Each row of a before or after table is a point. The points were changed in one or more steps. Then noise was added and the rows were shuffled. The steps act on how far a point lies along the listed directions, d1 being the first. Name the steps. A step turns or swaps two directions, mirrors them in a line or flattens them onto one, adds a multiple of one to another, or multiplies one. Angles are multiples of 10 degrees, from the lower direction toward the higher: turns from -170 to 170, lines from 10 to 170 but not 90. Use the fewest steps. Two steps may share a direction if one is a turn and the other turns, adds or multiplies; they go together, in the order done. Otherwise the lowest direction goes first.

Directions:
(1): [-0.05 -0.60]
(2): [-0.60  0.05]
Before (13 x 2):
[[ 0.30 -0.08]
 [ 0.86 -0.08]
 [-0.19  0.59]
 [-0.15  0.31]
 [ 0.02  0.73]
 [-0.26 -0.06]
 [ 0.01  0.31]
 [ 0.05 -0.11]
 [-0.32  0.03]
 [-0.99  0.24]
 [ 0.11  0.35]
 [ 0.11  1.06]
 [ 0.13  0.51]]
After:
[[ 0.37  0.07]
 [ 0.10  0.30]
 [ 0.42  0.96]
 [-0.13 -0.05]
 [-0.15 -0.29]
 [ 0.72 -0.16]
 [ 0.48 -0.20]
 [ 0.57  0.06]
 [-0.20 -0.81]
 [ 0.29 -0.03]
 [ 1.02 -0.27]
 [ 0.03  0.28]
 [ 0.29 -0.16]]
Steps: turn d1 and d2 by 100 degrees

Directions:
(1): [-0.08  0.40 -0.40 -0.34  0.75 -0.29]
(2): [0.04 0.09 0.07 0.00 0.37 0.97]
(3): [ 0.08 -0.65 -0.21 -0.78 -0.07  0.10]
(4): [-0.55 -0.22 -0.76  0.36 -0.13  0.15]
Before, 14 rows:
[[ 0.22 -0.75 -0.15 -0.27 -0.43 -0.04]
 [ 0.21  0.36  0.08  0.06  0.62  0.59]
 [ 0.25 -0.22  0.32  0.04 -0.67 -0.26]
 [ 0.00 -0.04 -0.06  0.08 -0.34 -1.44]
 [-0.03  0.73  0.22 -0.18  0.10 -0.26]
 [ 0.07 -0.61 -0.03  0.25 -0.14  0.30]
 [ 0.27 -0.45  0.59 -0.53 -0.12 -0.53]
 [-0.16  1.06  0.49  0.39  0.25  0.22]
 [ 0.07  0.12  0.09 -0.14  0.30 -0.37]
 [-0.35 -0.05 -0.66  0.16  0.24 -0.03]
 [-0.44 -0.63 -0.46  0.09 -0.75 -0.81]
 [ 0.02  0.82  0.25 -0.18  0.70  0.06]
 [-0.22 -0.43  0.09  0.06 -0.36  0.74]
 [-0.24  0.30 -0.28  0.52 -0.19  0.32]]
After (14 x 6):
[[ 0.09  0.08  0.09  0.19  0.36 -0.49]
 [ 0.10  0.31 -0.27 -0.50  0.55  0.01]
 [ 0.08 -0.50 -0.03  0.23 -0.69 -0.37]
 [ 0.49  0.38  0.27 -0.08  0.64 -0.19]
 [-0.25 -0.70  0.02 -0.09 -0.82  0.29]
 [-0.75 -0.46 -0.57 -0.15 -0.68  0.11]
 [ 0.27 -0.22  0.41 -0.75  0.54  0.28]
 [-0.03  0.26  0.20  0.77 -0.14  0.18]
 [-0.37  0.27 -0.53  0.48 -0.17 -0.26]
 [-0.12  0.36  0.14 -0.02  0.13 -0.83]
 [ 0.04 -0.31  0.10 -0.10  0.04  0.41]
 [-0.04  0.12 -0.11 -0.10  0.67  1.25]
 [-0.26 -0.21 -0.16 -0.31 -0.41  0.49]
 [ 0.00  0.90  0.13  0.28  0.97  0.59]]
Steps: turn d1 and d2 by 160 degrees; mirror d3 and d4 in the line at 130 degrees

Directions:
(1): [-0.02 -0.97  0.00 -0.03 -0.21  0.27  0.10  0.55 -0.20 -0.73  0.50 -0.03]
(2): [-0.22  0.46  0.16  0.95 -0.27 -0.14 -0.03  0.92  0.04  0.10  0.06  0.22]
(3): [-0.75  0.16 -0.32 -0.43 -0.47 -0.41 -0.36 -0.09 -0.03  0.26  0.83  0.16]
(4): [-0.04  0.29  0.46 -0.12  0.41 -0.79  0.78 -0.11  0.03 -0.56  0.33  0.20]
Before:
[[-0.42 -0.43 -0.22 -0.68 -0.33 -0.16 -0.19 -0.55  0.00 -0.18  0.56 -0.18]
 [-0.37  0.08 -0.11 -0.13 -0.01 -0.49  0.00 -0.33 -0.11 -0.05  0.36  0.00]
 [-0.45 -0.20 -0.42 -0.18 -0.58  0.51 -0.65 -0.12 -0.06  0.33  0.21 -0.16]
 [ 0.30 -0.08 -0.02  0.82 -0.25  0.49  0.18  0.38  0.00  0.03 -0.34 -0.01]
 [ 0.41 -0.22  0.15 -0.24  0.36  0.36  0.15 -0.25  0.08 -0.12 -0.36 -0.26]
 [ 0.48 -0.42 -0.28  0.24 -0.08  0.56 -0.11  0.02  0.01 -0.02 -0.49 -0.21]
 [ 0.25  0.07 -0.04  0.03  0.02  0.29  0.02  0.10 -0.05 -0.01 -0.46 -0.01]
 [-0.42  0.92  0.14 -0.03 -0.15 -0.81 -0.12 -0.11 -0.01  0.31  0.31  0.32]
 [-0.01 -0.49 -0.23 -0.27 -0.39  0.45 -0.45 -0.26  0.01  0.17  0.27 -0.09]
 [ 0.12 -0.45 -0.02  0.31  0.01  0.42  0.03  0.23 -0.19 -0.42 -0.19  0.03]
 [ 0.02 -0.46 -0.22  0.23 -0.37  0.31 -0.39  0.36 -0.30 -0.19  0.23  0.02]
 [ 0.04 -0.06 -0.02 -0.52  0.02  0.02 -0.12 -0.63  0.12  0.14  0.08 -0.21]]
After, 12 rows:
[[ 0.14 -0.92 -0.66 -0.19 -0.56  0.96 -1.00 -0.04 -0.34  0.19 -0.01 -0.23]
 [-0.41 -0.35 -0.77 -0.24 -0.85  0.57 -0.70 -0.27 -0.07  0.59  0.40 -0.09]
 [ 0.38 -0.75 -0.44  0.41 -0.62  1.41 -1.02  0.25 -0.01  0.62 -0.55 -0.27]
 [ 0.47 -0.34  0.31  0.50  0.18  0.30  0.31  0.14  0.05 -0.46 -0.51 -0.26]
 [-0.20  0.17 -0.36 -0.02 -0.41  0.27 -0.45  0.26 -0.05  0.33 -0.06  0.05]
 [-0.26 -0.42 -0.96  0.35 -1.00  0.92 -1.21  0.36 -0.03  0.76 -0.03 -0.21]
 [ 0.24  0.10  0.42  0.18  0.59 -0.56  0.68 -0.29 -0.05 -0.56 -0.19 -0.03]
 [ 0.52  0.67  0.74 -0.29  0.87 -0.86  0.88 -0.65  0.02 -0.44 -0.37  0.14]
 [ 0.32  0.27  0.28  0.62 -0.03  0.16 -0.02  0.33  0.16  0.15 -0.38 -0.12]
 [-0.46 -0.46 -0.41 -0.16 -0.40  0.37 -0.48  0.07 -0.24 -0.04  0.34  0.04]
 [-0.28  0.33  0.06  0.40 -0.25 -0.02 -0.19  0.58  0.08  0.17  0.25  0.05]
 [ 0.31 -0.80 -0.75  0.28 -0.68  2.00 -1.40  0.03 -0.09  0.87 -1.01 -0.62]]
Steps: add 0.5 times d1 to d2; turn d2 and d3 by 150 degrees; multiply d4 by 3
